Every row gives one point. The last column is the point's height on a tilted bowl or saddle (a function of degree 2), plus a little noise. Count its main directions that bend up, bend down and stay straight.
In the rows, zero is written as 128.

Points (9 x 3):
[[ 83 101 179]
 [ 61  94 208]
 [152 148 124]
 [159  70 173]
 [135 174 127]
 [156  92 151]
 [151 105 141]
 [ 85 128 161]
 [189 158 130]]
Directions: 2 up, 0 down, 0 straight

Points:
[[123  91 186  79]
 [178 126 134 152]
 [168 170 169  91]
 [ 62  83 129 117]
 [225  78 169 149]
 [ 88 134 121 110]
 [ 80 108 126 111]
 [131  98 107 121]
 [125 198 137 114]
 [135  99 203  50]
 [117 171 112 119]
 [119 148 183  76]
 [ 99 118 131 111]
 [140 112 194  59]
 [127 101 174  89]]
Directions: 1 up, 1 down, 1 straight

Points, 24 rows:
[[154  97 154 149 168]
 [130 114 175 131 132]
 [ 22 145 132 161  92]
 [135  93  71 123 174]
 [109 141  86 151 136]
 [140 144 176 138 138]
 [137 100 184  75 142]
 [123 154 113  83 106]
 [118 124 137 165 140]
 [130  52 118 161 199]
 [117 168 168  77 107]
 [138 128 141 181 169]
 [ 93 179 121 109  99]
 [100 123 155 148 114]
 [207 200  88 118 161]
 [123  19 129 123 211]
 [ 92 213 107 105 121]
 [ 40 133 124 126  72]
 [121 145 134 172 147]
 [130 150 136 167 145]
 [221 178 154 155 194]
 [148  98 137 150 162]
 [105 167 164  64 101]
 [105  89  78 163 171]]
Directions: 3 up, 0 down, 1 straight

Points (48 x 7):
[[158 152 103 117 112 215 174]
 [ 97 113 114  58 141  86 162]
 [142  54 145 201  91 184 174]
 [200 122 136 153 155  72 149]
 [157 179  88  89  95  85 178]
 [161 142 137  63 142 157 147]
 [ 69 172 122 143 168  75 158]
 [ 47 206 134 137  79 123 173]
 [ 80  75 180 127 203 132 143]
 [168  97 117 125 137 128 141]
 [114 158 154 124  89  67 136]
 [179 112  90 147 131 230 192]
 [115 205 152 171 117 149 138]
 [110 120 116 168 161 101 140]
 [163  50 136 112 168  92 153]
 [187  82  95  91 119 161 180]
 [ 89 148  97 155 128 138 153]
 [158 140 175 157  93  78 129]
 [ 94 134 130 145 136 121 130]
 [ 78 134  53  27 146 148 230]
 [153  92 183 123 149  88 119]
 [126 143 157 141 114  86 120]
 [156  80  64  52 118 120 212]
 [166 135 126 186  93 173 150]
 [105 144 194 133 144 119 109]
 [148 117 143 112  89  94 137]
 [153 125 137 114  36  94 171]
 [130 118 135 134 141 103 124]
 [110 124 164 133 156 146 116]
 [ 81 154  38 107  72  96 225]
 [102 184 152  80 174  90 143]
 [130  44 114  62 131 145 184]
 [158 112 187 124 140 128 112]
 [ 66 184 159 143  70 115 149]
 [124 120 153 171 139 136 120]
 [155  86  82 153 135  76 171]
 [154 117 120 135 120 180 142]
 [ 70 118 166  94  87 143 143]
 [ 71 152  88 137 101  81 176]
 [150  45 124 160 120 130 160]
 [ 55 142  95  97 123 180 188]
 [109  86 141 160 168 101 135]
 [ 95  89 178  92 190 166 140]
 [129  84 122 187 171  99 148]
 [137 160 158 165  79  52 148]
 [227 143 113 131 119 194 183]
 [138  89 101 144 147  93 149]
 [180 101 151 142 163 133 128]]
Directions: 6 up, 0 down, 0 straight

Points, 46 rows:
[[150  84 130 198 101 146 115]
 [211 164 157 110 111 111 144]
 [ 76 111 151 129 152 145 106]
 [185 149 121 110 100  54 203]
 [151 134 166 199  96 202 108]
 [ 97 211 100 151 199 166  88]
 [177 124 138 130 105 121 138]
 [ 75 182  98 143 159 130  64]
 [119 144 128 156 127 139 101]
 [154 142 144 144 160 116 130]
 [127 113  74  39  47 110 195]
 [128 114 176 102 123 118 110]
 [121 129  75 136 172 181 154]
 [101  93 121 124 162 141 145]
 [132 139  90 128 135 137 128]
 [112 126 129 130 162 160 128]
 [ 98  75  60 134 181 158 199]
 [ 93 162 140 168 133 145  83]
 [180 136 107 138 118 156 138]
 [140 157 114  95 134  47 181]
 [149 114 115 142 145 167 142]
 [ 78 113 148 130 187  89 126]
 [ 46 170 157 159  93 148  82]
 [138 113  42 121 117 175 159]
 [142 156 128 105 200 187 170]
 [120 175 118 127  78 108 113]
 [ 74  95 119  63  98 139 117]
 [165 129 135 119 117 163 123]
 [191 119 100 195  40  41 210]
 [153 128  51 101 170 170 200]
 [211 160 194 149 155 174 128]
 [211  82 127 209 139  84 181]
 [132 164  66 181 121 128  59]
 [144 155 100 101  88 182 114]
 [121 191 138 117  86 169 104]
 [155 111  84 118  99 116 169]
 [171  74 175 116 110 158  97]
 [ 87 224  73 132  43 120  66]
 [162 107 108 189 122 179 123]
 [128  71 111 132 139 136 162]
 [ 74 155 194 165  64 172 108]
 [170 139 179  79 128 116 118]
 [ 90 127 137 169  55 209  89]
 [134  69 149 137 139 134 136]
 [127 175 131  78 136  93 136]
 [140 106  86 125 134 148 155]]
Directions: 2 up, 1 down, 3 straight

Points, 69 rows:
[[124 115 114 143 116 114 133  92 137]
 [113 113 183 125 147 103 126 123 129]
 [126 141 136 117 116 149 137 155 124]
 [113  90 147 112 144 109 166 119 122]
 [103  97  85 129 106 126 119 124 103]
 [193  95 146 169 166 140 152 135 107]
 [134  98 129  85 153 126  88 157  94]
 [100  51 136 123 117 122 134 129 118]
 [119 163 138 133 108 137 125 150 134]
 [198 110 105 158 107 169 145 158  94]
 [ 73 171 127 105 148 103 161 164  76]
 [ 69 151 166  49 132 165 126 162  99]
 [ 88  81 137 120 145 106 149 129 119]
 [123 155  46 145 162 112 107 127  26]
 [104 127 113 163 101  91 100 105 132]
 [113 122 119  72 127 119 149 141 107]
 [103 134 109 115 150 111  81 139  86]
 [166 136 186 109 168 115 171 111 117]
 [ 90 112 114 163  95 150 100 114 125]
 [111 213 151 101 151  90 122 124  90]
 [140 143 131 103 149 166 154 173  87]
 [117 116  79  89 115 113 120 162  82]
 [148 153 113 113  91 213 112 139 102]
 [123 128 155 119 114 159 167 122 134]
 [116 179 120 128 192 132 102  71  79]
 [ 70 151 113  90 137 127 106 125  90]
 [122 138 179 197 151 101 116 131 128]
 [111 125  59 136  75 111  91 146  95]
 [ 87 127 105 157 144  95  77 125  85]
 [115  95 122 125 102  68 150 120 121]
 [161  86 171  99 125  71  93 161  89]
 [165 124 183  92 161 113  90 104 114]
 [131 184 125  90 208 154 136  95  66]
 [119 134 140 110 115 169 138  89 138]
 [155 115 103 174 122 177 119 126 108]
 [103 124 111 112  52 120 107 122 140]
 [129 145 136 133 146 123  90 106 119]
 [135 126 145 105 103 159 142 151 125]
 [142 153 109 104  89 104 141 112 132]
 [183 193 130 134 140 108 121 156 112]
 [145  81 108 140 172 144 141 107  91]
 [ 96 149  96  88 149 249 160 102   7]
 [113 103 168 134 105 144 122 137 134]
 [ 93 109 138 128 202 127 134 182  61]
 [ 91 112 150 116 156 137 109 138 108]
 [201 137 132 138 111 152 129 127 127]
 [144 104  80 137  99 144 131 148  98]
 [121 147 139 151 132  87 136 151 119]
 [108  95  83 115 125 132 135 109  92]
 [141  91 108 150 134 143 139 133 107]
 [138 147 131 134  64 139  78 126 138]
 [123 135 194 109 126 113  82 137 111]
 [165 133  83 102 102 120 149  94 106]
 [115  92  92 145 102 171 130 136  95]
 [194  81 166  65 157  97 170 130  69]
 [123 156 147 138 157 155 131 150 105]
 [126 101 140  91 118 125 166 171 106]
 [164  68 150 159 144 155 127 146 104]
 [120 135 176 140 116 174 137 131 128]
 [132 120  78 174 115 148 120 194  86]
 [162 110  68  87 129 138  79 180  56]
 [116 148 148  78 140 137 117 131 120]
 [113 123 116 184 107 106 128 127 142]
 [ 97 177 135 153  80 123 144 123 155]
 [121 134  93  97 138 123 130 175  80]
 [116 109  79 119 109 170 158 135  78]
 [ 80  84 104 152 121 135 145 160 102]
 [176  93 152 147  68 124 135 142 119]
 [110 157 121 134 135 140 130  85 129]]
Directions: 0 up, 4 down, 4 straight

Points:
[[149 104 117 144  73 110 127 110 131]
 [132 123 132 118 126  45 148  78 137]
 [129 106 139 112 109  86 108 127 148]
 [173 122 165 146  66 179  80 161 129]
 [ 89 142 118 139 133 102  75 116 124]
 [200 138 161  97 129  89  85 114 160]
 [112 185 158 189 147 104 148  96 162]
 [138 162 176 168 151  91 119 169 152]
 [103 162 150 179 146 146  75 104 133]
 [150 126 102 197 126 130 128 107 159]
 [198  55 177 152 180  86 151  85  90]
 [ 89  22 107 138 161 122 104  74 117]
 [122  76 157 127  36 187 105  95  83]
 [166 104 160 118 128 135 126 126 150]
 [123 151 124 114  95 146 134 167 122]
 [106 145 115  92 109  99 140 109 127]
 [146  77 118  96 118  90 166 210  47]
 [192 102 154  96 112  84 135 186 129]
 [ 50 157 145 150 158 117 119 138 126]
 [115 112 149  70  84  73 114 129 145]
 [176 130 143 135 136  99 154 138 144]
 [ 47  90 180 182 113  80  86 115  85]
 [125 122 135 161 115 104 186 131 151]
 [103 147  59 142 132 163 153 176  42]
 [161 170  91 173 112  92 165 110 152]
 [ 85  87 136 167 143  96  96 134 124]
 [163 116 113  94 159 167 141  78 141]
 [136 124  91  88 143 166 155 121 110]
 [220 240 149  86  74 118 110 124 153]
 [157 171 139 122 168  99 117 118 149]
 [100 157 100 144 113  91 155 169 100]
 [ 57 165  87  93 135 169 140 123  72]
 [140 150 115  83 105 197  90 120 149]
 [136 151 173  66 137 177 118 131 170]
 [106 145 144 212 112 139 149 166 110]
 [ 54 163  97 170 199 120 113 162  83]
 [105 159 118 117  69 124 115  99 118]
 [139 116  80 153 101 108  96 163  81]
 [127 150 195  80 156 170  75 106 187]
 [140 166  78 150  65 132 135 137 101]
 [167  72 143 105 129 249 130 101  86]
 [142  91 129 130 133 168  54 155 127]
 [110 176  64  96 108 138 107 158  72]
 [110  86  43 140 121 153 211 151  19]
 [175 177 120  76 104 156 186 105  92]
 [136 117 133 130 110 187  81  72 162]
 [140 132 178 162 128  56 148  50 161]
 [167 149 168  63 181 111 102 160 180]
 [ 53 120  57 149 121 122 122 150  36]
 [102 153  76  94 118  91 127 105  92]
 [137 103 151 134 134  42 113  95 137]
 [148 103  66  80  82 189 183 107  34]
 [127  98 101  64 115 126 122  89 117]
 [179 167 172 127 131 108 162 171 147]
 [137 145 117 149  93 141 102 130 140]
 [ 86  79 137 147 109 121 108 132 117]
 [158 103 143  90 158 102 103 103 150]
 [154  72 123 144 169  96 129 152  96]
 [140 171 103 181  74  82 194 152 120]
 [185  61  82 124 116  91 113 108  61]
 [158 190  40 112 151 128 134 126  57]
 [135 150  96 168 156  76 120 158 105]
 [140 164  72 150 117 119 149 149 100]
 [120 184 139 124 157 118  67  92 133]
 [117 162 161 191 180 187 136 110 148]
 [ 89 139 118  77 112  86  90 135 129]
 [116  70 108 165  79 112 158 166  55]
 [194  94 102 158 121 126 163  91 133]
 [110 137 132 100 106 152 111 155 142]
 [110 144 141 155 103 131  99 101 147]
 [119 175 112 120  77 111  77 156 128]
 [101 163 107 163 131 189 172 135 107]
 [ 89 152 122 168 141  78  96  73 128]
 [123 123 148 156 119  86 103 132 149]
 [114 122 137 123 144 127 126 135 156]
 [119 102  89 115  67 122  86 169  78]]
Directions: 1 up, 5 down, 2 straight

Points, 62 rows:
[[ 84 158 126  64 187  88  79 152 182]
 [100 138 121 144  59 151 170  81 162]
 [123 145 128  81 142 135 121 105 137]
 [105 132 117 141 105 201  69 156 145]
 [ 67  94 159 165 127 131 128 148 140]
 [111 108 137 191 137 117 102  81 113]
 [188 169 110 114  81  83 202  79 149]
 [105 113 169  65  87 163 202 167 198]
 [129 148 168  72  80 134  98 151 148]
 [ 77 135  73  75  54 161  44 122 168]
 [189  82  65 115 126  90 144 157 120]
 [143 155  98 152  92 102 149  96 130]
 [ 66 113  80 208  74 103 140 119 171]
 [190 150 120 109  97 188  75  92 125]
 [178 188 182  57  97  95 103 154 154]
 [161  53  60 138 153  89 134 119 152]
 [147 124 163  52 129 141  87 162 150]
 [107 115 114 140 148  52 146 198 163]
 [ 88  99  94  98 133 168 100 123 161]
 [193 177  69  80 107 140 158 171 101]
 [ 94 143 174 135 115 178 115  75 119]
 [145  88  78 127 100 165 161 128 158]
 [211 150 145 156 158 193 130  62 130]
 [110 153 111 142 106 116  66  92 128]
 [143  63 149 149 115 200 123 105 134]
 [ 94 108 124  83 133 174 226 105 204]
 [152 112 182 113 141 120 139 208 159]
 [174 135 139 167 166 145 120 118 124]
 [123 155  91  75  84 127  61 116 123]
 [ 81  97 154 164  61 181 162 114 154]
 [181 135 135 133  97 185  72 128 124]
 [198  54  54 112 134 135 182 145 172]
 [ 63 192 172  92 156 107  91  93 177]
 [137 129  86 137  98  97 172 208 146]
 [137 130 121 115 156 112 110 138 130]
 [125 117 134  92  67 150  92  92 143]
 [147 126 148 164 152  93 134  63 124]
 [121 163 144 169 119 138 139 132 131]
 [ 96  50  75 150 173  97 161  88 188]
 [ 97  55 103 107  63 164 136 175 183]
 [ 83 121 180 185 140 163 104 116  98]
 [110  95 181 148 161  98 213 123 158]
 [173 178 137 115 121  57 191 137 149]
 [ 64  98  92 110 124 150 150 116 180]
 [217  91 114 129 156 157 138 139 150]
 [138 109 124  90 121  97 123  94 132]
 [192 162 119  69 133 158 117 147 122]
 [189  58 143 112 125 175  78 132 144]
 [208  69 123 170 147 140 131 105 145]
 [144  96 144  90  69  95 112  76 142]
 [100 135 122 121 120 163 109  88 135]
 [103 178 154 121 100 141 116 118 138]
 [ 99  93 142 118 131 114  51 147 145]
 [169 128  75 197 139 135 121 138 145]
 [ 85  88  86 134 156 142 165 132 181]
 [ 65 168 156 182 124 153 142 116 136]
 [162 181 123  59 121 113 132  64 138]
 [129 118  31 110 165 140 144 137 157]
 [121  83 176  52 100  92 170 115 171]
 [133 136  95 147  89 172 153 125 146]
 [ 83 121 155  83  97 112 118 117 157]
 [ 31 109  60 168 191  30 170 121 249]]
Directions: 6 up, 1 down, 1 straight

Points:
[[112  90  91 162 192 166 131 134 118]
 [ 95 150 134 142 124 155 106 116 149]
 [164 152 137  74  58 141 187 108  79]
 [121 167 228 125 180 141 103 165 126]
 [140  64 113 131 150 155  57  68 136]
 [177  92 127 140 169  60 128 133 175]
 [126 136  76 111  79 176 148 125 102]
 [ 74 195  94 114 114 214 122 128 171]
 [147 146 118  80 128 139 118 132 118]
 [139 188 157 124 167  72 112 157 162]
 [ 59 145 107  73 156 120 206 131  89]
 [106 152  93 193  95 174 151  85 145]
 [144 142 181 157 155 114 161 243 103]
 [176 143 154 153 118 135 151 165 126]
 [112 149 152 191 118  68  92 162 126]
 [132 160 203  69  74 191 135 120  99]
 [183 199  99 129 106 161 165 153  99]
 [162 135  90  82  98 165  77  88 104]
 [159 154 139 140  58 117  92  86 107]
 [ 62 157 101 192 126 142  82 122 135]
 [ 96  67 155  80 147 131 164 132 116]
 [ 87 149  70 133 107 149 235 162  29]
 [187  90 166 112 116  99 111 137 168]
 [140 137 100 154 142  86 108  53  97]
 [104 133 132 167 121  77 128  90 129]
 [ 91 146 132 206 143  62 126  82 108]
 [113 169 135  75 124 205 140  88 118]
 [118  63 111 128 145  95  73 137 193]
 [111 107 169 153 141 196  49 106 181]
 [100  85 106  63 104 145 104 146 145]
 [149  60 152  79 117  76 141 137 190]
 [135 158 144  85  83 153  77 132 133]
 [  9 108 163 115 197 173 162  87  56]
 [202 157 204 139 154 128  22 170  68]
 [130  11 130 135  96 128 138 146 215]
 [172 185 127 111 206 150 168 151 125]
 [139  67 135  92 127 224 177 141  98]
 [ 98 197 220 107 159 203 111 128 147]
 [186 170  12 177 114 155 132 194  23]
 [120 125 178  82 199 156 197 117  91]
 [135  95 101  91 108 103 160 119 121]
 [109 124 149 127 159 167  77 183 185]
 [151 169 171 143 142 206  78 104 160]
 [190 139 149  98 108 153 130 106 123]
 [104 160 145 120 170  84 169 163 176]
 [138  88 158  97 125 127 163 106 134]
 [160 183 118 108 146  87 180 123 150]
 [109  82 110  85 131 127 161  78  87]
 [129 179 148 169 140 157  85 190 146]
 [124 121 170 156 121 172 152 142 144]
 [175  41 117 180  88 127 117  99 222]
 [139 161  96 215 130 126 186 110 136]
 [ 78 179 116  78 213 127  81 166 192]
 [ 97  86 119 118  56 149 105 117 158]
 [147 165 118 128 135 131 117 118 131]
 [161  77 113  61 107 140 156 149 107]
 [ 99 176 197 115 144 112  88 104 116]
 [134 123 125 175 124 128 159 191 116]
 [186 138 107 132 105 107 122 176 119]
 [124 142  83 181 115 141 116 114 127]
 [140  80 160 153 101 113 137 102 170]
 [100 128  74 180  69 121  87 111 112]
 [118 141 151 173 188 165 126 171 139]
 [125  82 118 133 114 130 102 110 162]
 [128 154 115 168 160 127 119 152 141]
 [165 115  95 126  95  90 164  94 133]
 [ 77 116  76 169 114 131 110 145 132]
 [107 106  47 134 110 185 110 109 123]]
Directions: 3 up, 5 down, 0 straight

Points:
[[113 173  97 118 137 112 124 135  97]
 [187 100 124 169 175 139 158 197 111]
 [ 97  37 139 119 206 163 100 142  87]
 [133 115 127 151  85 161 116  99 122]
 [ 95 148 156 149 132 110 162  60 107]
 [164 109 161 126 150  98 142 147 158]
 [163 143  97 127  77 188 115 145  77]
 [110 133 105 160 154  95 127  50 114]
 [131 105 155 175 167 132  64 135 152]
 [ 73 149 137 114 111 125 116 147 103]
 [ 85 150 142 116 172 139 169 122 115]
 [107 144 131 143 141 105 174 101 119]
 [164 138 120 182 132 140 144 149 138]
 [130 137 168 159 108  77  74 167 127]
 [104 131 170 142 143 100 128 117 131]
 [132  88 151 144 116 195 115 153 117]
 [ 28 127 133 194 129 157 143 151  90]
 [ 56 117 124 107 173 124 101 106  97]
 [ 94 128 157 137 132 134  73 141 101]
 [126 137 152 107 164  72 136 135 136]
 [148  91 122 117  56 148 127 105 109]
 [ 94 139 120 144 109 143 132 120 110]
 [125 106 108 130 126 249 108 145   7]
 [128 114  58 112 172 193 107 158  22]
 [104 140 143  86  80 123 124 127 119]
 [154 148 177  50  78 145 162  98 106]
 [145 113 104  58 101 174 133 172  72]
 [109 156 103 147 116 133 102 144 107]
 [163 102 120  99 136 122 160 113 128]
 [184 108 102 159 106 101 109 119 145]
 [ 97 157 110 175 162 132 122  77 101]
 [128 195 130 143 151 120 164 126  89]
 [ 99  85 126 135 152 157 134 164  98]
 [165 125 146  58 127 145 150  87 128]
 [122 131 148 104 120 118 175 112 127]
 [136 146 147  51 173  63 165 146 161]
 [150 142 148 131 175  80 123  76 165]
 [171 182 120  94 138 126 139 123 101]
 [ 88 127 171 132 133 121 118 142 114]
 [174  79 126 118 160 117  89 118 163]
 [104 114  94  88 142  72 113 118 128]
 [118 113 126 154 152 107 149 127 140]
 [125 196  82 130 115 145 129 156  58]
 [175 182 160 143 138 144 140 126 125]
 [103 114 144 105 145 155 105  79 107]
 [107  76  82  91 128 136 183 166  73]
 [ 99 191 121 115 140 133 134 123  83]
 [134  84 134 114 185 140 102 139 135]
 [ 84 141  88 113  91 119 159  88  87]
 [123  75 127 116 104 130 122 111 126]
 [155 233 198  66  97 137 134 178 109]
 [114 117 146  93 160 187 114 157  74]
 [162 141  65  93 148 132 181 122  58]
 [ 85 126 110 126 100 119 152 119 112]
 [127 147 104 113 127 154 143  97  89]
 [100 156 140  75 148 148  96 144  98]
 [148 179 102  79 127 151 154 144  72]
 [164 131 130 125  93 112  91 127 135]
 [143 178 120 129 121 120  82 121 106]
 [162 114 118 127  70 146 105 188 131]
 [ 37 154 185 187  89 137 128 102  74]
 [177 115  99 116 104 156  82 100 104]
 [127  58 160 163 157 151 151 155 156]
 [102 135  89  94 102 119 136 174 106]
 [ 83 110 114  60 156 137 123 136 116]
 [ 88 125 129 125  71 110 112 213 118]
 [115 110 129 150 107 139 111 124 135]
 [ 87 124 177 164  91 160 126 125 125]
 [124 158 133  84 124 117  83 134 118]
 [184 126 150 154 133 128 121  82 165]
 [ 94 145 125 167 157 146 130  93 109]
 [129 158 197  94 144 115 109 133 136]
 [126 102 151 109 154 145 164 122 143]
 [ 86  65  95 164  73 148 107  55 102]
 [100 104 128 138 134 130 119 117 126]
 [103 133 174 189 126 143 122 112 147]]
Directions: 2 up, 4 down, 2 straight

Points:
[[127 170 116  93 142  87  68  87  92]
 [190 150 129 130 161 109 155 173  93]
 [149 122 140 113 156 141 140 118 121]
 [102  92  99 139 100 138 173 133 108]
 [ 68 125 149  74 133 123 185 127 120]
 [144 156 126  94 124  67 128 133 101]
 [133  96 128 230  63 153 143 153  87]
 [166 126 143 185 110 139 163 188 100]
 [105 119 155  47 120 162 147 132 108]
 [ 75 151 155 224 192 130 101 114 109]
 [192  96 205 125  67 141 150 160  71]
 [164 185 123 101  75  88 184 171  75]
 [180 104 164 109 125 166  75 166  83]
 [141 139 100 183 177 128 166  67 105]
 [124 121  45 181 110 158 173 112  81]
 [118 160 211 173 110 126 121  73 106]
 [ 70 110  57 146 175  81 153 156  88]
 [169 154 157 162 138 203 149 158 121]
 [129 156 142 145 176  89  94 149 108]
 [161 150  85  53 159  95 140 154  65]
 [140 152  67  84 168  99 125 117  78]
 [132 100 145 128 122  60 114 119 104]
 [116 123 170  66  96 165 160 105 109]
 [170 103 104 137  92 155 142 209  67]
 [178 201 127 148 132 141 125 114 103]
 [164 128 135 128 147 139 100 140 107]
 [158 134 158 141 145 170  57 139  97]
 [102  42 117  95 153 131 156 102  91]
 [146 147  55 114 143 125 148 147  80]
 [158 111 136 148  54 163 116 126  96]
 [168 142 104 113 121  95 216  98  78]
 [155 103 174  93 113 135 115 138 105]
 [106 105  98 158 114  99 143 156 110]
 [116  96 160 118  85 130 159 126 114]
 [119 133 171 167 136 126 164  88 128]
 [ 78 101 113  99  99 116 127 163 117]
 [147 141 136 249  74 159 160 153  94]
 [194 139 167 144  79 135 162 169  87]
 [172 106  86 158 116 156 149 154  87]
 [136 136 139 137  97  74 138 207  88]
 [132 103 127 118 164 163 108  87 110]
 [159 114 167 128  42 179 193  92  76]
 [107  61 189 147 101 139 131  98 104]
 [213  57 182 173 105  79  95  81  38]
 [128 197 109 169 144  88  44 139  75]
 [131 202 105 138 167  91 141  71  95]
 [134 101 179 167 111 143  68 173  92]
 [133 141 107  87 185 121 133 148 101]
 [133  89 172 149 107  74 134  67  96]
 [ 87 173 178 187  96 133  60 178  97]
 [147 155 135 130 131 119  39 161  84]
 [138 114 136 107 139 139 158 169 112]
 [180  78  89 142 152 133 234 164  56]
 [165 181 128 113 119 138 137 154 106]
 [ 70 173  74 114 128 138  63 121 101]
 [135 133 129  99 182 141 165 162 112]
 [166 110  92 127 109  83 123  81  77]
 [121  84 135 162 104 136 187 146 107]
 [111 100  88  95 101 131 155 132 102]
 [115 115 158  85 216  78  92 105  95]
 [131 178  38 122 113 135 103  54  54]
 [143 207 102  60 194 201 135  88  65]
 [175 187 177 107  77  71 175  93  69]
 [ 99  89  64  86 135 136 105 112  88]
 [ 83 109 168 123 170  91  90  97 117]
 [173 150 181 180 158  96  97 125  99]
 [ 79 127  61 140 151 121 208  34  68]
 [117 142 147 147 187 147 162  89 130]
 [111 165 159  79 178 120  89 119 110]
 [134  89 148 141  86 122 120 111 110]
 [107  92 158 144 164  91 130  74 115]
 [136 136 141  86  78  88 151 126 104]]
Directions: 0 up, 7 down, 1 straight

Points (62 x 9):
[[163 115 132 142 140 126 139 129 128]
 [136 218  83  14 104 210 102 182 205]
 [208 128 116  85  68  93  99 147 157]
 [116  53 118 137 136 127 124  80 118]
 [ 73 170 143 111 151 133  89  69 103]
 [101  60 169 147 119 135  80 102 131]
 [176 108 109 112 179 159 118 112 122]
 [141  83 157  97 180 164 211  72 233]
 [143 197 157 120 121 134 187  76 183]
 [149 105 153 182 152 110  77 142 140]
 [152  87 159 151 108 127 193 130 161]
 [144 118 105 107 153 111  89 129 103]
 [ 60 136  90 138  81 195 108 106 114]
 [ 68 153 106 112 180 239  73 152 122]
 [130  52 118 120 134 144 201 134 149]
 [139  83 162 113 101 125  70  69 146]
 [105  84 165 133  89 156 117 147 135]
 [142 123 150 165 110  81 129 144 140]
 [203 108 109 109  96 130 124 168 130]
 [202 147  86 128  86 126 104  46 126]
 [140 121 194 155 138 120 143  85 196]
 [197 111  85 177 190  76 138 154  81]
 [149 156 155 153 139 110 142 121 155]
 [ 66 114 107 122 179 111 148 141 131]
 [137  71 131  39 132  83  87 122 119]
 [ 97 166  99  98 103 122  86 128  97]
 [214  88  86 158 194 157 196 127 106]
 [174  97 167 120 122 143 141 142 161]
 [131  13 130 130  87  92 155  25 118]
 [ 83 176 125 174 148 183 143 165 157]
 [115 151  93 135  95 154 190 164 163]
 [142 132 125 103 163  95 139 161 126]
 [151 126 110 129 191 203 144 172 118]
 [124 112 138 129  72 124 168 146 137]
 [ 98 120 103 137 172  81 134 135 121]
 [100 150 144 171 135 149 126 133 145]
 [157 123  71 129 103 189  19 128 149]
 [116 147  92 141 134 153  59  59  89]
 [ 94  98 122  95 196 150 107 130 117]
 [117  84 131 127 212 131  99 101 127]
 [152 205 188 150  89 146 146 162 221]
 [182 147 139  91 142 165 127 113 159]
 [178  98 186 142  83 213 170  88 245]
 [115  75  79 138 114 123 126 201  77]
 [194 114 117 101 184 107  71 130 117]
 [135  71 154 121 151 151  80  62 158]
 [105 153 138  88 154 133 194  91 189]
 [107 178 123 127 111  64 109 145 133]
 [106 115  64 241 196 127 173 127 170]
 [128 166 104 119 124 122  84 129 108]
 [141 132 125 103 146 140 153 135 141]
 [104 122  85  75  91 126 150  74 120]
 [173 145 132 131 225 152  71 135  95]
 [ 91  99 201 108 121 166 134 131 182]
 [102 103 146 125 154 132 110 131 123]
 [ 84 163 161 101 142  75  67 134 135]
 [107  71  31 115 157 148 157 116 153]
 [139 118 137  91 133 119 107 117 130]
 [139 103 190 151 108 215 128  46 225]
 [109 131  98  59 131 163 126 123 138]
 [ 84  96 152 213 111  91 157 169 150]
 [236 148  92  91 125  78 164 131 139]]
Directions: 5 up, 2 down, 1 straight
